Every row gives one point. To make a cloud, some directions were put in groups of two or more. Within a group, all points are equally far from the middle, so they leave a hole (a ring in 2 directions, a hollow ball in 3). The other directions are filled evenly. Then the cloud was stretched, turned, moved and blurred a little. Count the holes, and give their numbers of directions, smallest first.

Cloud (13 x 2):
[[ 36.6  -6.9]
 [  3.2  20.8]
 [ 28.8  15.0]
 [-11.6  12.1]
 [ 31.2  12.7]
 [-18.3 -20.7]
 [-18.0 -22.5]
 [ 33.7   9.0]
 [-18.2   2.7]
 [ 26.5  16.8]
 [-20.6 -12.2]
 [ -7.8  15.5]
 [-13.5   9.9]]
Holes: 1 (2)

Cloud (29 x 4):
[[-17.6   3.5  31.6  17.1]
 [  3.0 -23.0   2.5   1.4]
 [ -9.3  26.0  -7.3 -30.3]
 [-14.7 -25.2  12.0  19.5]
 [ -1.1 -18.3 -12.2 -10.5]
 [-19.0 -10.5  21.8   1.3]
 [  2.7  18.8 -27.6  29.6]
 [ 38.4  17.7  -8.6 -28.6]
 [ 15.7 -16.5 -35.9   4.2]
 [ 25.8  -5.7 -41.0  -4.3]
 [ -8.4  25.5  -0.2 -27.1]
 [-20.5   8.8 -13.8  -8.6]
 [ 30.2  -8.2  12.6  36.6]
 [-11.8 -15.9 -20.7  -7.0]
 [ 15.2  11.4  17.1  40.4]
 [  6.3  20.5   3.0  17.5]
 [ -3.5  17.2 -10.0  27.4]
 [ 12.3 -11.9   9.4 -34.9]
 [ 28.6   0.0   3.8  37.1]
 [ 34.5   4.6   6.7   5.5]
 [ 29.1  -3.4 -28.4   4.2]
 [ -9.0  -9.2  22.3 -27.3]
 [-23.7   8.3 -36.9   4.3]
 [-16.1  13.2   2.6  -6.1]
 [-14.4  10.9  18.7   8.2]
 [-13.1  15.0  -0.7   9.4]
 [ 37.5   7.5  -4.5 -27.8]
 [ 11.5  10.8  17.0  45.1]
 [ -2.7  24.3  -1.8  -2.4]]
Holes: 1 (2)

Cloud (56 x 6):
[[ -9.8  14.7  25.0  22.5  24.0  -4.8]
 [  2.4 -20.6 -26.3   8.1   7.7 -28.3]
 [-24.0   0.7  23.8   3.3  17.2  38.7]
 [ 23.0  14.9  -2.4 -18.9   4.0   6.1]
 [-19.6  -8.2  18.1  13.8  12.1  45.2]
 [-28.8   9.2 -27.9  24.3 -26.4  -1.1]
 [-24.1 -18.7 -28.7   9.4 -32.3   6.2]
 [  3.6  -6.3  -4.3 -26.3 -11.9  22.6]
 [-18.7 -25.5  31.1   9.1 -18.1  -3.0]
 [-17.8  15.6  23.9  34.5 -14.9 -14.3]
 [-37.7   0.4   9.9  -8.6 -26.1  -5.2]
 [-15.7  22.9  20.2   5.5  18.1  28.4]
 [ -9.9 -14.6 -26.3 -11.9 -32.5   2.9]
 [-27.7 -32.2 -23.6  -2.8   4.5  -7.9]
 [  0.1 -14.7  19.9  -8.2 -17.3 -23.3]
 [  7.4   1.2 -26.0  20.7  29.7  -6.0]
 [ -3.7   5.2 -12.7  38.7  -9.4 -28.0]
 [-24.0  -9.0 -27.7  -7.3 -32.1   9.1]
 [  9.0 -12.9  27.4  15.2 -15.6 -22.4]
 [ -7.3 -10.3  22.4   7.5 -30.0  28.0]
 [-16.5  -3.4  -4.3 -19.6 -31.2  14.5]
 [-10.9 -27.7 -18.7  20.3 -31.9   5.2]
 [ -8.9  31.8  16.5   7.5 -25.6 -13.7]
 [-23.1  21.1 -27.9 -10.1   4.8  24.5]
 [ -9.4 -21.2  24.3  -7.1 -13.6 -15.7]
 [ 16.3  -6.7 -25.1  17.7  26.3   2.0]
 [ 26.4  -2.1  16.1  12.3 -13.6  18.5]
 [ 17.5  -4.5  -5.4  25.7  26.8   5.8]
 [ 17.7  -6.1   0.0  33.9 -26.3 -14.9]
 [ -8.2  -6.0 -12.8 -23.2 -24.6  18.9]
 [-18.9  10.2  14.4  24.0  20.4  34.8]
 [ 19.9 -13.2 -33.6   6.9  -3.8  17.0]
 [ -2.9 -34.1  14.5  24.5  -2.3  -9.8]
 [ 26.3  -0.7 -24.2  20.6  -4.9  12.0]
 [ -0.3 -12.4  20.4   2.9 -12.8  39.1]
 [  9.8  -7.5  23.1  23.2  16.1 -17.4]
 [-11.5  12.8  20.2  37.0  -9.6 -20.0]
 [-17.6 -32.4 -24.3   6.7 -17.3 -13.9]
 [ 16.5  20.5 -37.2  -2.0   2.8   2.2]
 [-34.9 -24.9 -14.1  25.8 -17.2  -0.5]
 [-22.5   6.7 -12.9  39.8  -8.0 -19.1]
 [ 21.7  14.2  18.9   5.0  19.0  10.7]
 [ -9.8  -2.6   9.8 -17.9 -19.4  30.5]
 [ 22.8  -0.8  -4.9  31.4 -25.6  -3.7]
 [-30.5   3.2 -31.6   4.3 -29.2  11.0]
 [  5.0 -13.0  -2.2 -26.7  20.6   4.0]
 [-29.4 -19.1  21.1 -11.5  -6.0  -6.6]
 [ 12.5 -20.6  -1.9  24.1 -29.3  13.4]
 [-16.1 -28.5 -17.8 -13.9   2.4 -18.3]
 [-17.8 -28.1  27.3  18.3 -19.5  -0.3]
 [ 14.0  -7.7 -34.0  -5.5 -25.3  -2.6]
 [-33.1   3.8  17.6  -4.3 -30.3   1.2]
 [-34.9 -28.0 -23.2   0.1  -4.2  -8.7]
 [-18.1  33.1 -10.7  -8.0 -19.8   7.3]
 [  8.4  -5.6  11.7 -17.9 -17.6  22.5]
 [ -9.5  -9.8  21.8  -0.5   1.5  44.2]]
Holes: 3 (2, 2, 2)

Cloud (98 x 9):
[[ 15.2  -3.0  -4.9  -1.8 -22.7  21.2 -27.0  -4.9   6.7]
 [ 21.7   3.0   3.3 -11.1 -16.6 -11.2  23.1 -33.7  22.1]
 [  5.1 -19.0 -13.1  13.6   1.2 -15.0  53.2   2.3 -26.1]
 [ 21.3  -4.2  -5.5   0.9 -25.4   3.5 -21.6 -19.0 -26.2]
 [ 32.7 -21.6  22.7  -8.2  -4.5   4.2  -0.7 -41.3  -8.1]
 [ 30.6  -6.6  20.0   1.1 -23.4  -2.5  36.7 -17.3   6.8]
 [ -6.3 -32.1  -0.5   6.9 -20.6 -33.6 -11.1 -18.6  -8.6]
 [ 14.4 -29.1 -12.1  39.4 -26.7  -5.7  18.5 -10.8 -22.1]
 [-27.0 -16.2 -17.3  -6.2  -6.2  17.8   7.9   4.4  -9.8]
 [ -6.9  -5.0 -20.1  18.7  30.6  16.1  15.9 -19.4  21.5]
 [ 27.2   3.8   0.8   9.8 -28.2 -21.2  -4.6   7.5 -33.9]
 [ 18.7 -10.8  20.5  -1.6  -5.2 -21.7   8.9 -18.2 -44.5]
 [ 33.9  23.4 -13.6  -0.6 -17.1   8.6  -1.3  -6.4  19.9]
 [  7.5 -22.1  -6.3  32.2 -25.6  -4.6  38.0  -2.1  -0.9]
 [ -5.4 -21.6 -23.1   7.0  -0.9 -11.0  31.9  38.3 -13.7]
 [ -4.9  -4.7   0.6   5.0 -40.8 -24.7  14.2 -18.8  -4.8]
 [  8.3  10.9  21.0 -10.2  -9.6 -44.3  30.3  -2.6 -12.9]
 [ -7.4  -4.2  -2.3   9.6  10.4 -34.0  -1.2 -21.7 -29.4]
 [ -7.4 -16.8 -17.1  23.3  -3.7 -15.0 -12.0  23.8 -32.5]
 [ 29.7  26.4 -16.4  13.9   1.7 -37.7   9.6   5.9   0.9]
 [  0.1  -7.1   3.6 -23.8 -15.2 -22.5 -29.8 -14.5  -0.8]
 [ -6.7 -23.0  11.5   3.7 -14.5  -4.0 -21.6 -28.2   2.9]
 [ 15.3  -7.8  23.0  -7.2  11.2   0.3  -6.7 -34.7 -30.1]
 [ 21.8 -11.7   5.5  40.1 -14.4 -16.6  20.3 -28.6 -23.5]
 [ 18.5 -11.5   4.2 -43.3 -16.5 -16.0  -1.3   6.5  10.7]
 [ 45.9  -0.6   6.5  31.0   6.0 -14.2 -14.6  -6.6  -8.0]
 [-12.1 -38.8  -1.4   5.6  -7.8  17.4  -8.6  -4.3  20.2]
 [ 10.1  26.2  21.4 -19.6 -25.8   2.4   9.3  12.7  22.6]
 [-16.0  24.7  -0.4  15.5  -3.7 -36.5  29.9  12.1  -2.8]
 [-29.4 -21.8  18.8  24.4  -5.1   6.3  -9.3  -3.3   2.1]
 [  1.8   9.6  -4.3   6.5  -0.4 -24.2   6.1  -8.5 -43.2]
 [ 33.1   2.6 -15.3  -5.9  33.1  14.1  17.6   8.8  19.3]
 [ -9.5  15.8  23.2 -11.1   6.8  24.6  13.6   6.3  15.3]
 [ 36.3 -28.3  -1.6   6.1 -16.4  21.2  31.8   1.0  11.4]
 [  1.1 -26.1 -21.9   0.8  -8.7  -7.2  17.8  19.1  39.1]
 [ 42.5 -29.4  29.1  -1.8  15.3 -10.5   3.2 -19.3 -12.6]
 [  9.9 -10.5   9.8   3.8  18.0 -11.1 -29.7  24.0  -5.2]
 [ 24.2  -9.6 -24.0  -1.4  -5.1 -32.8  37.0 -20.6 -15.5]
 [ 42.5 -33.0 -27.3  23.2  -7.1  16.2  -1.6  10.6  -3.0]
 [ 21.9  19.9 -31.6 -11.0  15.0 -22.7  11.1  -5.6 -16.8]
 [ 31.3 -37.5  21.3   7.8   3.6 -12.7  15.3  28.0 -19.8]
 [ 39.7 -32.1 -18.7  -1.4   3.7  -8.9 -14.9   9.1 -22.6]
 [ 28.3 -18.0 -10.3  -4.4  11.0 -14.7  -0.2 -12.7  36.3]
 [  3.7 -12.0 -22.8  44.1  27.4  -7.0  -0.6 -23.6  -1.7]
 [  7.1 -41.4  -6.5  19.9  -6.3 -38.3  11.8 -11.1 -12.0]
 [ 16.2 -14.0  13.4  41.5 -12.7 -18.0  -0.8 -19.7   1.1]
 [ 23.3 -22.9  -7.3  19.9   4.9  30.4 -18.0  -7.5  20.8]
 [ -7.1  11.2 -13.9  -0.4   3.8 -45.7 -12.4 -25.5  22.7]
 [ 29.9 -10.9 -10.0 -17.9   9.9   7.0  45.6   0.7  11.3]
 [-23.1 -21.7 -15.9 -19.8 -10.8  10.9  -7.2  11.3  17.2]
 [ -6.5   6.7 -21.8  28.3   2.2 -10.0   0.6  -3.4  43.7]
 [ 16.8 -12.6   3.3   3.4 -28.2 -14.6  14.9  54.5   3.2]
 [-19.0 -30.8  12.8  15.9 -32.4 -16.4  -2.8  -2.4 -11.3]
 [ 24.2   5.2   1.7   5.2 -25.3  20.8  11.6  25.1  17.5]
 [  2.4  24.3 -22.4  12.4   8.7 -22.2   0.7 -10.4  37.5]
 [-10.5  17.0  14.0  -2.1  -3.5 -15.8  39.3  -1.6  37.8]
 [ 24.3  20.3 -21.2 -15.2 -11.1 -42.5  -4.8   3.9   4.9]
 [-19.2 -37.1  19.6  11.2  -2.2 -10.8 -11.4  15.9 -20.6]
 [ 22.1 -26.1  13.5  49.0   6.9   9.2  24.2   8.3 -18.1]
 [ 34.9 -30.2   9.0  14.2   2.0 -16.9 -16.2   9.4  15.7]
 [-11.9  -2.1 -18.1 -15.3   2.5 -38.8   9.8   0.4 -23.5]
 [ 46.0  23.6  -9.0   2.6 -21.6   0.1   2.2 -12.4  -6.6]
 [ 38.4  -8.6  15.1   1.9 -20.1 -30.7  27.8 -15.8   9.2]
 [ 10.9 -14.1 -39.2  41.7   4.2   1.9   1.6   5.7   6.0]
 [ 18.6 -29.1  24.0 -21.8  -3.4  -3.2  17.1  23.5 -24.3]
 [ 11.1  -4.7   5.6  22.7 -13.8 -35.6  13.5 -30.3 -20.9]
 [-24.0 -24.4 -18.5  11.1 -14.9  14.9  16.9  25.8   2.9]
 [ 15.4  31.4  12.9  13.7  -0.7   7.7   1.7 -10.7   9.7]
 [-41.1   9.9 -17.5  20.9  -1.7  -7.6   8.3   0.2  15.3]
 [ -5.5  32.5   5.2   2.3   5.9 -10.8 -19.9   0.0   9.3]
 [ 30.3 -24.0   3.6 -34.8  -0.1 -14.7  19.7   2.1  -5.4]
 [ 14.2  10.2  15.9  18.6  20.9  -0.6  11.9  28.6 -11.2]
 [-15.3 -18.0  12.5  -9.1 -13.0   8.2  31.9  32.1 -14.8]
 [ 15.7  -4.2   1.7  28.7  24.5  17.6   0.2   0.4  30.6]
 [-26.2 -31.7   7.2   9.7 -11.6  -8.4  25.0 -11.1  14.2]
 [ 30.2  -5.9 -13.2  19.1 -15.4   3.0  20.0  22.9 -46.6]
 [ 22.6   9.5   9.3   0.6  21.2  -1.6  -9.3 -22.4 -41.2]
 [ -6.7 -10.0 -38.4   1.7  24.1  -7.4  12.7  11.3   6.7]
 [ -6.7 -29.5   3.5  12.3  21.7 -17.3 -11.0   4.9 -30.7]
 [ 10.1  -7.7   7.4  33.5  -0.8 -10.1  -4.7 -37.9   9.6]
 [  9.3 -12.6 -16.5 -17.8  26.4 -16.8 -16.1   4.6   7.1]
 [ -9.4 -17.1 -20.5  33.8 -18.2   2.6  -5.3   1.7  29.3]
 [ 15.6 -15.5 -22.1 -10.5 -19.1   8.7  27.5 -12.0  13.3]
 [  9.9 -22.9  20.2  -1.1  17.7  18.6   8.2  24.2 -35.5]
 [ 44.1   1.6   6.2 -22.8   6.5 -21.7  38.5   1.0 -10.3]
 [-18.0   0.2  11.4 -21.0   1.5   4.1 -24.3 -12.3   2.5]
 [ 23.7 -36.3  10.5   6.8 -16.7 -14.8  26.2 -19.2 -35.7]
 [ -4.3 -27.7 -10.0  -3.0  -2.4  35.9  -8.2  15.3   2.1]
 [ -2.5 -29.0  23.9  15.0  23.8  -5.8  17.1   1.0  22.3]
 [ 25.6 -29.0  -9.7  14.1 -27.4  11.0  -6.3  -6.3  16.3]
 [ 15.4  -2.1  -9.8  21.3 -35.0 -28.9  -4.2  23.6 -19.0]
 [-17.2  14.6   5.8 -24.7  -3.0 -21.1  -3.8  -6.3 -16.4]
 [-19.6 -35.8   0.2  22.3 -23.7   2.7  14.9  32.0  -6.6]
 [ 58.7  14.3 -13.4   4.7   4.7  -8.5  23.4   0.2   9.6]
 [ 18.6  31.7   4.1 -30.1  -5.4 -27.9   9.9  -3.7  27.8]
 [  0.8  12.2  22.9  18.2 -35.4 -28.1  12.5   3.5  -0.9]
 [ 12.2 -30.5   2.5  31.1 -31.6 -14.8   6.8  11.9  21.3]
 [ -3.6   9.5  -3.2  17.9   7.1  32.5  -3.0 -27.9   5.0]]
Holes: 1 (8)
